Each row of a before or after table is a point. One or more steps were done to the points. Then noise was added and the rows were shuffled. The steps act on how far a point lies along the listed directions, d1 being the first. What was done? A step turns or swaps two directions, mirrors them in a line or flattens them onto one, adds a multiple of one to another, or multiplies one. Angles are multiples of 10 degrees, from the lower direction toward the higher: turns from -170 to 170, lines from 10 to 170 but not 90. Use the fewest steps. Two steps may share a direction if one is a turn and the other turns, adds or multiplies; they go together, in the order done. Otherwise the lowest direction goes first.
In the rows, zero is written as 128.

Directions:
(1): [131  92 161]
(2): [138  96  92]
(3): [ 80 119 123]
Before (10 x 3):
[[137 162 156]
 [130  83 170]
 [119 102 108]
 [130 120 116]
 [141 160 157]
 [140 141 161]
 [ 85 120 177]
 [ 82 148 141]
 [ 91 150 157]
 [106  98 124]]
After:
[[179  75 136]
 [178 116 113]
 [168 117  96]
 [164 153 141]
 [155 133 156]
 [101 106 117]
 [134  68 181]
 [117  89 121]
 [114 128 124]
 [162 153 144]]
Steps: multiply d1 by 1.3; swap d2 and d3

Directions:
(1): [119 132  95 170 156 159]
(2): [114  70 107 107 123 143]
(3): [ 70 122 156 148 127 116]
(4): [146 107 164 127 179 130]
(5): [110 140  96 103 163  91]
Before, 9 rows:
[[131 124 150 154  99 126]
 [129 161 132 119 105 105]
 [137 148 158 134 144 138]
 [115  90 106 166 104 157]
 [131 153 148 104 108  68]
 [158 104 202 148 200 124]
 [ 74 159 130 166 114 129]
 [ 96  95 126 160 120 127]
 [101 160  96 138 146  89]]
After (9 x 6):
[[156 116 143 112 105 139]
 [114 136 161 141 117 148]
 [150 156  97 148 171 105]
 [ 47 119 194 175 122 112]
 [172 116 146 139 164 165]
 [145 120 123 142 174 110]
 [158  86 162 101  91 115]
 [154 146 151 149 134 111]
 [147  74 113 130 127 159]]
Steps: swap d2 and d5; swap d3 and d4

Directions:
(1): [142 126 157  63 125 148 102 145 148]
(2): [145 174  83 118 140 142 155 147 161]
(3): [170 147 145 124  80 100 145  94 138]
(4): [112 146 128 102 118 168 160 103  77]
(5): [122 140 185 142 165 134 167 123 152]
Before, 8 rows:
[[114 123 140 132 117 128 144 106 101]
 [139 125 144 139 135 127 131 131 132]
 [ 97 112 139 156 141 120 130 123 122]
 [118 113 132 124 132 121  99 137 133]
 [110 118 148 137 130 129 129 123 130]
 [117 128 124 165 150 120 142 121 128]
 [107 133 142 108 141 159 145 112 102]
 [150 124  72  97  84 133  94 132  95]]
After (8 x 9):
[[138 137 137 144 117  99 136 118 160]
 [145 124 137 145 141 118 125 141 151]
 [110 143  66  65  81 201 140 100   7]
 [137 137 125 120 110 116 122 119 135]
 [129 137 145 119 126 134 144 105 122]
 [126 147 117 121 125 134 154 121 128]
 [135 120 141 157 138 103 125 125 150]
 [134 136 137 138 124 113 133 127 162]]
Steps: multiply d1 by 0.4; turn d2 and d3 by -140 degrees; add -1.5 times d5 to d4

Directions:
(1): [130 139 139 140 152 109  93 128 172 120  74  82]
(2): [111 100 110 168  87 159 104 114 160 132 107 166]
(3): [113 206 103 156  98 120 135 148 118 115 122 130]
(4): [142 162  91 108 162 175 112 100 155 154 151 128]
(5): [159 130 157 135 107 156 158 180 170 155 140 113]
(6): [152 149 185 149 131 164 118  97 117  82 137 134]
Before (8 x 12):
[[119 164 130 135  95 104 141 122  69  79 141 144]
 [140  99 155 106 160 161 120  90 118 108 156 126]
 [139 142  96 107 165 158  77  83 150 136 128 107]
 [128 129  86  82 158 164 127  67  98 133 193 163]
 [127 113 141  92 115  97 171 150  82 137 171 147]
 [121  75 129 139 106 170 139 133 140 132 115 157]
 [103  96  67 134 129 108 107  87 120 147 115 163]
 [130  87 106  94 142 114 170 161 138 154 141 130]]
After, 8 rows:
[[101 157  66 115 123 119 138 141 120 142 139 119]
 [130 152 153 132 104 117 136 110  72  72 146 148]
 [129 159  75 110 155 145  85 101 151 147 123 107]
 [137  69 124  92 152 124 166 151 141 146 142 131]
 [111 149  57  82 145 144 131  82  96 149 190 160]
 [118  78  93 135 143 126 102  68 121 137 116 163]
 [127 104 148  88 122 105 171 145  85 133 172 149]
 [105  96 100 138  96 150 147 152 138 145 113 154]]
Steps: swap d3 and d6

Directions:
(1): [146 103 112 179 105  92 151 112  74 115 121 187 117 118 144 109 125 143]
(2): [ 90  72 157 155 117 134 125 150 110 136 165  99 141 135 152 103 104  74]
(3): [135 137 105 112 103 137 131  91 161 128 176 131 106  68 114  71 125 114]
(4): [151 153 101  95 122  96 150 138  91 113 157 113 194 101 140 156 123 100]
Before:
[[122 124 147 130 119 180 104  98 190 151 163 110  76  90  98  72 110 128]
 [130  98 135 112 122 134 132 123 129 136 123 114 136 124 133 115 122  88]
 [134 139 139  90 156 123 151 138 134 131 148  94 180 139 127 168 120 116]
 [116  88 124 199 116 124 131 126  83 125  92 180  76 149 128  91 131 136]
 [127 113  76 135  90  88 148 100 112 123 187 133 146  41 132  64 129 114]
 [132 154 136 138 130 139 148 102 138 118 102 156  96 154 117 133 146 177]
 [121 112 115 179  98 135 132  85 123 128 168 169  63  87 113  27 114 138]
 [146 173 107 114 123 109 138 110 147 120 137 145 140  86 112 134 133 147]
 [120 160 147 115 130 129 104 128 194 153  77 121  81 144 106 141 122 149]]
After (9 x 18):
[[143 111 122 109 117 128 135 108 132 132 122 128 130 106 129 109 126 100]
 [118  64 156 198 102 127 133 127  82 139 157 144 112 116 148  84  90 106]
 [113 129 159 156 137 141 147 127 116 121  96 142 110 182 132 149 138 159]
 [102 128 135 141 140 179 101 120 176 145  91 130  54 150  94  92 144 145]
 [160 149 113  95 140 100 169 115 113 118 154 128 172 110 126 156 125 129]
 [104 122 155 141 141 117 127 164 117 129 127 104 167 148 138 163 115 111]
 [ 63  85 145 117 132 143 107 156 157 149 175  43 157 116 135  99 119  80]
 [ 65  78 178 176 130 174 100 139 141 150 157 103  79 155 125  60 101 104]
 [132 118 136 176 107  73 137 135 100 135  76 172 109 143 141 144 111 138]]
Steps: mirror d1 and d4 in the line at 110 degrees; swap d2 and d3
